Every row gives one point. A path goes straight from each point to the next, and from the last back to the first. The post is the endless flat space through its rows: a point in 2 columns, a line in 3, a plane in 4, and so on, so that a path can go around it. Count how often the path circles the post. Going back the other way cancels.

Post:
[[ 11  -8  -3]
 [-23  19   8]]
Path:
[[-52   8 -18]
 [-34  40 -16]
 [-95  38  31]
 [ 14 -17  14]
 [ 23  10  13]
 [  4   6 -20]
 [-10 -12 -10]
 [-36  -5  17]
 [ -7  29  26]
 [ 16  27 -22]
 [  1 -15 -24]
 [-37   8 -24]
 [ -3 -48 -18]
 [ -9 -27  21]
 [ -5 -18   7]
 [-48   8  -2]
 [-24  18 -32]
 [-12 -40  -1]
 [  5 -32   9]]
Times around: 2

Post, 5 rows:
[[  7 -10  40   3 -14 -65]
 [ 27  10 -12   2  -8  38]
 [ -7  13  95 -27 -69 -87]
 [ -9  23 -31   0  23  35]
 [ -3  31  -5  26 -32  -6]]
Path, 32 rows:
[[  1 -28 -52  13  52  14]
 [ 58 -57  56 -65  -8 -68]
 [ 26  46 -42  23 -24 -18]
 [ -4  58  25  -2   0 -15]
 [ 16  34   2  49 -35  30]
 [-20   4  42   2 -32 -48]
 [ 28 -10 -16  90 -19   1]
 [ 34  -6  84 -37  16 -36]
 [ 37   5 -29 -14  41   9]
 [ 17  35  10   3 -73 -22]
 [ 24  25 -54  32 -45  50]
 [ 35   4   3 -28  15 -18]
 [ 55 -25  44 -34  34 -32]
 [-20  55   8   4  -4  29]
 [-60  23  81  45 -81 -70]
 [  0 -18   7  -6 -30 -11]
 [  9 -19  28 -29 -21 -75]
 [ -7  68   4 -18 -48  12]
 [  5  42  82 -10 -54 -37]
 [-15  54  21  39 -35  64]
 [ 19 -61  32  14 -18 -42]
 [-12 -62  65 -38 -41 -82]
 [ 28 -40  40  41 -23 -64]
 [-40  46  55 -31 -20 -13]
 [  1  45   7  22 -21 -27]
 [ 81  23  10 -16 -15  24]
 [ 65 -13  54  15  10 -16]
 [-36  21  26  58 -38 -26]
 [-20  -1 -44  51 -42 -19]
 [  9  55 -35   5 -66  53]
 [  9  80 -29  11 -60  53]
 [-64  37  27 -45 -19 -54]]
Times around: 2

Post:
[[-11  15  14 -15 -25   2  18  31  13]
 [  0  -1  34  -2  31  12  -6   8   1]
 [-21  12  -5  -6  12  31 -30  10 -12]
 [  4 -26 -13 -14 -11 -10  14  -3 -20]
 [-15   4 -27 -19  -1   1  28  24  -4]
 [ -8   8 -13 -37   2 -10   8  18 -13]
 [ 43 -11  22  18 -13 -37 -10  28  -7]
 [-20  -4  24  10   0  -7 -17   7   4]]
Path (31 x 9):
[[-39   7  -6  47  33   7 -16  10 -17]
 [-40 -26  10 -17  -9 -10  35   0  -5]
 [-27  -2  35 -30 -21 -19   2  17   9]
 [ 41 -25 -21 -38  18  -4  39  12   2]
 [ 18  -7  32 -14 -33 -10   3  -9  11]
 [-12  11 -33  -2  -7 -17  -2   0 -30]
 [ -7  36  33  -8  74  13  -4  39   2]
 [ -3  -6 -10  10 -44  42  17  -7 -20]
 [ 23   4 -33 -19  -7 -95  43  46   1]
 [-23 -33  30  20   7  21  -6 -13  25]
 [ 18 -39 -56 -26 -24 -34  18  13 -23]
 [-46 -37  -3  -4   6  40  -1 -13 -12]
 [ 25  21   5   4  -2   7  -6  60 -22]
 [ 20  11  35 -17  36  17 -20   8 -37]
 [-12  10  31 -13  16  14   8  41  -3]
 [-59   7   2 -15 -28  34 -24  17  14]
 [ 37   7  -9 -35  -6  -2  -5  18   3]
 [ 39   4 -19 -37  -9 -36  30  10 -18]
 [ 13  10  20   4  37  31  -1  12  -9]
 [ 17  34  46 -27  30  -9 -10  35 -18]
 [ -9  13  33  -4 -33   2 -12  -9  -6]
 [ 19 -17  -3  43 -12   3 -13  -4  10]
 [ -7 -19  25  13 -10 -20   9 -15  14]
 [ 16  22  25  -4  -7  28 -39   3 -19]
 [ 18  30  23 -20  13  -6   1  34  -4]
 [-42   5 -10  -5  27  14   7  -2   3]
 [ 15 -14 -11 -31 -13  -8  -7   1 -11]
 [-46 -23 -22  -2 -22   6 -49   2 -17]
 [ -8 -30 -13  18   3   7  20  27 -15]
 [-45  32 -15  11 -14   6 -10  41   1]
 [ 30 -23  11 -28   0 -37  48  -5 -14]]
Times around: 0

Post (11 x 12):
[[  8  26 -31  23   0 -33  18  37   3  16 -29  -6]
 [ -7  -5  11  22 -13   1  -4   4  23  -7   0  53]
 [-14 -13  -2 -38 -27  34   5  34   5   8 -17 -21]
 [  2  17 -32 -20 -13  13  11  31  17 -34 -13 -65]
 [ -8 -19 -20  25   3  23  -3 -14  -2   3  13  30]
 [-23 -45 -25  39  -1 -44  -1  -5 -24  -4 -30  15]
 [ -2  22  39 -11   1 -36   1  -8 -12  -4   1  -1]
 [ 33   4  12  40  12   1 -14  12 -21  -1 -57 -23]
 [ -8  14  -8  44  -9  18 -19  33  10  11   2 -16]
 [-20 -17  10 -47  42 -15 -39 -27 -18 -25  26  37]
 [ 11 -25  -6  24  29  -6 -18   7  24  -1  40  33]]
Path (26 x 12):
[[-14   0  13  43  11  23 -11  -8 -38   2 -42   8]
 [  7 -13   4 -18  -6 -10  24   6 -12  10 -36 -42]
 [ -8  -2 -53  -6  -8  -3 -10  13  22 -10 -37  70]
 [-27 -18 -39 -21   4 -37 -16 -16  11 -57  21  28]
 [  3  26 -47 -36  24  20  26  20  26  -4  68   2]
 [ 19 -36 -31 -18  35  17  13 -19 -38  -6 -24 -30]
 [ 12 -37 -11  11  37  -6   0  -3  -1   0 -32 -23]
 [ -2  -4 -95  17  44 -43 -27 -10 -12  16  10  54]
 [-14  12  30  19 -10 -55 -21 -47 -19 -70 -19   5]
 [  4  20 -61  23  -3  13  12  65   9  21  -8 -15]
 [-11  -5 -20  -1  35 -53  13 -34   7 -61  31  47]
 [ 24  20 -16  20  24  20   3  -1  21  -8  -7  15]
 [-26 -21 -14 -38 -28  25 -29   2   4  -5 -23  -6]
 [ -3  25 -23  -2 -13 -20 -23  45  15  18  17 -18]
 [  3 -20 -75   9  14 -60  10  54 -20  20 -28  35]
 [-11   4  29   2 -13  -9   1  29   9 -43 -24 -68]
 [-39 -13   9  35  13 -10 -31 -25  -2 -22  19   2]
 [  5  14  17   9  -9 -13 -32 -12   6 -21 -49   1]
 [ -1 -24 -10  19   4  -9 -11  -9 -36  15 -39  -2]
 [-10  38  20   7 -14  47 -86  39 -33  20  -3 -40]
 [ 17 -10 -37  79  32  -8  -2   3   0  -8  26  47]
 [  1   1  37 -30  14  -7 -12   5  -3 -30   5 -35]
 [ -8 -48 -27  78  21  55 -41 -25  -8 -11  -2  15]
 [-37  30  -1  -3  -8 -31 -11   0   8  -1  78 -44]
 [-41   4  -3 -35 -11  38 -46  -2  -3  -9  51   7]
 [ 11  16  -3 -36  17   6   4  40   7  12  40 -48]]
Times around: 5
